Each row of a before or after table is a point. The points were changed in one or more steps. Then noise was added and the rows were shuffled. The steps act on columns, c1 being the first. Name the steps. A step turns or swaps two columns, mirrors them in a line or flattens them onto one, adds a multiple of one to another, or multiplies or shifts one. Angles are multiples of 10 degrees, from the lower column toward the higher: turns from -170 to 170, lines from 10 to 170 but not 90. Use the fewest steps. Two steps may share a column if one is a turn and the other turns, adds or multiplies; they go together, in the order done. Otherwise the lowest column goes first.
In the rows, 128 means zero.

Before:
[[150   7 104]
 [145 164 150]
 [107 100 149]
 [129 154 161]
 [119  80 104]
 [149 164 123]
 [155 164 150]
 [142 152 159]
 [112 168 159]
 [153  85  39]
 [149 168 150]]
After:
[[155 159 132]
 [130 148 158]
 [112 152 174]
 [140 144 145]
 [145 154 103]
 [122  96 110]
 [152  42  83]
 [154 155 124]
 [108 106 167]
 [142 152 138]
 [153  99  17]]
Steps: add -1 times c1 to c3; multiply c2 by 0.7

Before:
[[162 101 156 117 158 152  95 201]
 [ 93  95 172 190 184 118 139 125]
 [120 178  49 114  96 216  70 222]
 [151  76 121 208 139 163 119 110]
 [ 92  85 147 119 131 201 100 174]
 [ 76 112 101 170 136 193  59 162]
 [141 122 121 176  76 104 105 106]
 [158 177 108 119 169 124  43 115]
 [ 78 103 166 116 103 135 104 118]
 [156 174 123 107  96 124  67 172]
 [ 49 148  54  99  65 150 144 128]
 [ 68 166  89 197 104 131  30 124]
 [162  91  80 174 148 125 104 201]
 [ 84  62  59 129 188 200  60 209]]
After, 14 rows:
[[ 91 109 146 121 132 124 104 178]
 [153 147 110 105 166 127  48 116]
 [156 119 152 106 153 127  88 200]
 [115 150  46 107  88 129  70 229]
 [147 121 120 169  79 133  93 109]
 [157 113  74 168 145 126 100 200]
 [ 74 117 102 160 135 125  55 161]
 [ 49 141  59 109  67 127 146 127]
 [ 79 104  58 120 185 128  60 212]
 [ 68 143  84 180 103 130  21 129]
 [ 84 121 166 115 103 125 104 116]
 [153 143 126  98  99 133  68 170]
 [154 102 123 206 142 132 108 112]
 [ 94 116 171 192 182 129 129 124]]
Steps: multiply c2 by 0.4; turn c4 and c7 by -10 degrees; multiply c6 by 0

Before, 11 rows:
[[109 182 156 129  43 121  96 142 182 121 163 134]
 [120  96 126  90 148 171 156 190 176  73 118 124]
 [ 88 153  70 164  72  50 199 122  86 166 187 103]
 [187 121 126 158  69  85  78 139 132 175 152 115]
 [ 67 114  58  56 147  81 110  58 119 196  78 186]
 [131 154 158  70 160 160  63  69 153 115 181  92]
 [139 127  53 161 174 134 127  73 174 152  61 116]
 [ 88 102 186  86 112  55 195 111 118 184 169 175]
 [137 180 125  63 110 142 147 177 147 207 141 185]
 [188 117 169 135 103  96  64  69  95 152 139 201]
 [156 186 166 121  71 108 196 136 123 146 121  74]]
After, 11 rows:
[[168 144 163 118  73 106 111 134 123 130 193 190]
 [100 119 118 166  70 136  49 121  89 106 177 167]
 [129 129 154 128  46 117 110 141 183 133  88 120]
 [109 122 106  88 150 141 129 188 177 184 159 112]
 [182 140 144 162  69 115 123 140 129  86  72 155]
 [149 136 117  65 110 134 113 177 148  37 146  95]
 [174 144 174 134 105 101 143  69  93  83  62  64]
 [ 72 105  96  57 143 145 183  61 122  46 130 100]
 [136 127  70 165 179 156 190  75 169 109 152 145]
 [140 131 137  67 161 122 101  65 152 150  52 157]
 [ 82 114 199  87 116  84  70 116 114  61 178  99]]
Steps: flatten c1 and c2 onto the line at 20 degrees; flatten c3 and c6 onto the line at 150 degrees; turn c7 and c11 by 110 degrees; turn c10 and c12 by 160 degrees

Before:
[[164 145 127 123 108 124 149 131 117 137 146 134 101 115 120 155 143 109
  136 147]
 [172 142 121 112 109 134 134 140 123 118 141 138 114 120 117 128 129 108
  139 106]
 [146 125 125 102 103 130 157 140 107 130 160 128 122 117 103 140 131 110
  163 130]
 [155 112 121 122 116 147 118 109 144 120 121  96 104 150 129 136 110 125
   97 162]
 [139 124 116 144 133 127 105  98 161 122 121  97 114 151 131  97 122 168
   91 162]
 [119 138 123 136 146  99 143 138 103 145 138 101 119 145 157 148 105 128
  124  99]
 [131 129  96 133 130 101 150 148 106 140 131 124 132 135 176 153 101 141
  154 116]
 [144 103 132 155 121 140 114 110 153 112 110  97 113 149 125 133 145 125
  114 158]
 [166 143 119 109 134 124 145 163 134 133 162 125 133 127 127 123 129 107
  139 134]
 [167 130 127  96 101 125 136 136 114 121 141 111 128 117 124 145 155 119
  130 135]]
After, 10 rows:
[[129 125 124 103 121 159 158 140 108 130 160 129 121 117 101 139 131  75
  162 129]
 [128 143 129 126 187 154 145 163 134 132 163 126 134 127 109 127 130  64
  139 134]
 [128 146 120 120 112 153 149 130 116 137 146 133 101 115 123 152 143  72
  136 148]
 [128 138 121 158 161 129 144 138 103 145 139 101 119 145 137 148 105 128
  124  99]
 [128 129 122 123 113 154 136 136 114 120 141 111 128 117  96 144 155 101
  130 135]
 [128 112 124 129  88 177 118 110 144 121 122  96 104 150 122 138 110 119
   98 163]
 [128 142 127 116 128 163 133 140 122 119 140 139 113 121 112 131 129  68
  139 107]
 [128 128 115 176 160 132 149 149 105 140 130 123 132 134 134 160 101 167
  154 116]
 [128 123 136 131  88 157 105  98 160 122 121  97 114 150 145 105 123 248
   91 161]
 [128 102 127 125  94 170 114 111 154 112 110  97 114 149 155 131 145 120
  113 158]]
Steps: multiply c1 by 0; flatten c3 and c16 onto the line at 110 degrees; swap c4 and c15; add 1.5 times c8 to c5; shift c6 by 30; multiply c18 by 3

Before (10 x 64):
[[ 44  92 159  99 150 158  53  58  96  99  99 111 171 111 161 201 110 150
   66  76 105  83  95 168 172 124 109 183 191  47 120  62 173  61 169 129
  158  83  87 163 128 170  67 152  78 123 140 179 152  97 140 198 130 154
   45 144 199 123 173 190  96 119  55 126]
 [152 159  66 179 144  95  29  92 147 120 119 209  82 159 127 144 211  95
  123  30 109 129  85 113 113 152 171  86 112 156 114 160 118 135 143  67
  173 174 137 173 166 112  88 161 183 173 101 154 106  90 181 105 123 175
  137 125 189 124 183 110 188 153 168  95]
 [167 118  31 172  77 151 104 170 153 154 167 176  57  86  99 109 201 170
  135  53 149 136 174 103  85 123 143  86 168 117 108 180 126 124 145  98
  104 131 147 142 122 131 121 165 152 169  58 156 178 140 166 136 140 166
  150  92 178 104 143  63 138 153 121 116]
 [131 122  80 135 131 134 106 101 193 102 143 197  80 109  98 138 150 103
  159  57 168  92 125 112  71 146 183  56 155 122  98 140 117 126 184  95
  168 169 148 159 133 127 111 164 158 171  94 197 136 139 141 124  97 167
  147 138 170 111 164 121 198 132 198 188]
 [103  73 100 155  55 108  63 205 166 105 128 165  89  88 127 117 187 245
  191 121 155 172 165  81 131 119 102  73 117  93 148 159 144 153  72 134
   62 153 178 103  66 149 135 108 133 121 101 110 185 113 159  99 113  80
  197  96  73 116  94  77 103 163 127 153]
 [145 120  62 168 157 106 103 179 149 120 150 148  94  84  93 144 188 129
  165  55 152 122 120  73 124 157 165  54 141 138 103 129  90 140 109  95
   87 152 142 155 118 139 130 138 128 159  75 117 149  69 132 133 106 176
  199  98 171 161 141 106 141 191 118 162]
 [166 118  81 139 121  94 112 146 157 135 117 234  96  82  95 128 177 146
  171  38 139 126 127 124 109 117 165 104 119 157  39 170 131  70 159  27
  123 193 130 170 144 171 110 145 128 147  99 162 123 108 144 155 112 167
  153 119 172 116 166 127 149 145 179 118]
 [ 70  27 177 122  98 126 144 159 111 136  18 119 169 198 181 110 142  99
   83 137 122  55  55 154 203 140  68 126 200  22 147 130 125 149 108 164
   63  93  90  54 100 140 167 106 102 128  94  56 135 122 200 162 215  59
  142 141  94 182  80 178  99  84  60  63]
 [ 83  17 126 160  87 142 134 200 139  78  59  98 179 165 211  76 179 163
  164 107 167 115 132 133 149 126  78 124 131  84 162 165 149 229  91 148
   82  83  67  82  50 149 209  58 102  70 126  41 159 142 209 119 187  97
  143 112  99 239  72 132 102 121  68  81]
 [ 86  91 162 111 146 159 125 115 128  95  90  84 161 214 195 153 178  76
  124  95  98  76  50 153 182 137  83 141 176  19  97 126 151 117 153 164
  107  82 114 124 112 121 190 149  39 110 149 114  43 110 178 194 184  55
   77 169 147 186  69 145 106  72  77  42]]
After:
[[167 117  31 172  77 151 106 171 153 153 166 178  58  91 100 110 202 172
  150  54 146 137 173 104  84 123 143  85 168 117 108 180 126 124 146  98
  103 136 146 143 121 133 120 166 150 169  57 155 178 137 166 134 141 166
  152  93 179 102 141  64 139 152 122 116]
 [ 43  93 158  97 150 157  50  57  95 101 101 112 172  92 162 201 110 150
   74  77 105  84  96 167 173 123 109 184 191  48 119  60 186  61 167 130
  159  38  85 164 127 170  67 150  78 122 140 179 152  96 141 199 129 154
   46 144 199 124 173 190  96 121  55 124]
 [152 159  66 179 142  95  30  92 148 122 121 210  82 155 127 144 211  94
  113  31 109 128  86 112 112 151 171  88 113 155 114 160 111 134 142  66
  172 171 138 174 166 114  87 163 183 173 100 153 106  90 183 105 122 176
  137 125 190 124 183 111 187 154 169  94]
 [104  73 101 155  56 109  64 206 168 105 128 165  88 111 126 116 186 246
  201 122 157 173 165  81 133 119  99  72 117  93 150 160 151 153  73 134
   60 199 176 104  67 149 134 108 133 120 101 111 186 114 159  98 112  81
  199  96  72 118  93  78 104 164 128 154]
 [132 122  80 134 132 134 107 101 193 102 145 196  80 120  98 138 151 102
  164  58 171  93 124 112  71 145 184  56 157 120  98 138 116 125 184  96
  168 191 148 160 132 128 111 163 156 171  95 197 138 138 141 123  95 166
  147 137 170 111 165 121 196 131 198 189]
 [166 117  81 140 119  96 112 147 158 135 116 236  96  99  96 129 178 145
  185  38 137 126 125 124 111 115 167 106 120 158  37 172 145  70 160  27
  122 223 130 170 143 170 108 145 128 149  98 163 122 109 144 153 112 167
  154 118 172 116 167 128 149 145 179 119]
 [ 87  92 163 111 147 160 124 116 129  95  90  84 161 206 195 152 178  76
   95  94  99  76  50 153 182 136  83 143 177  18  97 127 150 118 151 163
  106  80 114 121 113 123 190 149  41 109 148 112  43 110 176 194 183  54
   78 170 148 186  70 145 106  74  78  42]
 [ 72  28 178 122  98 126 144 159 111 132  18 118 169 179 180 110 144 101
   60 137 121  54  56 155 204 141  68 127 200  21 146 129 128 149 108 165
   63  62  91  54  98 142 165 107 100 129  94  57 135 123 200 163 214  60
  144 141  93 183  79 177  99  84  60  62]
 [145 121  59 168 158 108 104 178 150 120 149 149  93  99  92 143 187 131
  178  57 151 123 120  74 126 156 166  53 142 139 103 130  93 141 109  95
   86 178 142 156 118 140 131 138 128 160  75 115 149  68 132 134 104 175
  198  95 171 161 142 105 141 192 118 161]
 [ 82  18 127 160  87 143 135 199 140  79  59  98 178 176 214  74 177 161
  149 106 166 115 132 133 151 126  78 123 131  83 162 165 155 231  91 148
   83 108  68  82  51 149 208  59 101  71 125  41 156 141 206 120 188  95
  143 112 100 239  72 133 103 121  70  81]]
Steps: add 0.7 times c19 to c38; turn c14 and c19 by -20 degrees; add 0.3 times c42 to c33
